Each wall is flat, endless, passes through zero and stands at right angles to its row. A trip goes straight from one point to another. Which walls does it cross, in order?

Walls:
(1): [  8  31 -39]
(2): [-42  48 -12]
Trips:
[-10  18 -47] to [-55  50 -18] => none
[-45  -6  -4] to [ 52  35 -13] => 1, 2
[-22   5  32] to [-41 -32 -22] => none
[ -9   0 -15] to [ -2 -28 -28] => 2
[-30   8 -14] to [-24 -10  12] => 1
[-17  12  42] to [-15   1 -62] => 1
[ -5 -36  -9] to [-50 -22 -11] => 2

Walls:
(1): [12 10 45 -7 18  7  9 26]
(2): [ 23  -5   1  35 -39 -16  22 -59]
(3): [  6 -38  32   0 -22   9 -37  20]
(4): [-31  48  54 -30 -13  -1  16 -15]
(5): [ 38 -20 -36 -15  29  20  14  27]
(6): [-20  17 -55 -12 -44 -67  10  17]
Trips:
[-27  -2  29  55 -12   6   2 -12] to [-19 -26  24  -8  -1 -13 -73  -8] => 1, 2, 4
[ 11   8 -10   7  29  12 -52  65] to [ -8  -6  -2 -19   5   9 -40  61] => 6

Walls:
(1): [  0  -9   2  -7 -15 -26  46  16 -53 -10   0]
(2): [ 14   9  -5 -29   7 -22  28 -45  -2  35   5]
(3): [ 19 -44  48  14  12  47  58 -22  26   3   8]
(4): [-10   3  40  27  -1 -34 -24  19  40  14  19]
(5): [  6  49 -11   5 -15  50  -9  18  -6 -11 -48]
Trips:
[ -9   5 -47  30  24  -8  -1 -30  41  -2 -48] to [  1  32 -54   3  -2 -50 -34  -7 -35 -43 -44] => 2, 1
[-26 -85 -29 -44 -44 -13  22 -19  26   9  49] to [  9 -42   8 -26 -53  18 -11 -10  13  12  33] => 1, 4
[ 33  17 -65 -23  18   5   9 -13  -1   2 -15] to [  9  32  24  26  20 -21 -30 -15 -52  12  13] => 1, 4, 5
[ 30 -17 -36  11 -20  -4 -25  -1 -50  20 -10] to [  8 -13 -42  23  13 -16 -23  10 -24  28 -46] => 2
[-17 -44  12 -34  15 -56  27  25  24 -23  -8] to [-78 -27 -38  43   0 -14   4   5  16 -57   1] => 2, 3
[  5 -17   2 -58  10 -32 -20 -50 -60  18  14] to [ 14 -48  10 -38 -21  48 -45  31  44  -3   2] => 1, 3, 2, 4, 5

Walls:
(1): [ 22   0   5  68 -12 -34 -18  -8 -50  37  22 -17 -34   8]
(2): [-39  -7   5 -75  14 -12  20  17  37 -30   7 -10  80 -10]
(3): [ 21   5  11  28  31  21 -14  26 -52  -7  -2   4 -32  24]
(4): [  0  17  47 -10 -19  44 -24  14 -11 -25  51  23 -34 -31]
(5): [ -8 -34  -4 -25   4 -21   0  -9  12  45 -33 -60  61   8]
(6): [-30   1  18  15  17   8 -27  58 -34 -54 -17 -58  17  36]
(7): [ -9 -25 -28 -10  53   9 -32  62  23 -13 -39  10  11  29]
(8): [-15 -10 -50  -3   7 -31  -7  34 -21 -13  -4  32 -18 -13]
Trips:
[-18   4   4  29  23  21 -33 -39  43 -34  49 -15  51  18] to [-20  13  22  16  12  26  31 -60  -6 -21   2  14  14  -2] => 7, 5, 6
[-38 -19 -15  49  31 -54  40 -24 -47 -46  42  30 -31  37] to [ 28  25 -34  21 -23  16 -64  -8  -6  -2  -4  24 -31  21] => 4, 6, 7
[ 26  56  52  38 -10  85 -33   4  28  26  13 -12 -16 -13] to [-17 -17  -6  -8 -16 -47  17 -37  14  21   8 -34  -6  13] => 3, 5, 4, 2
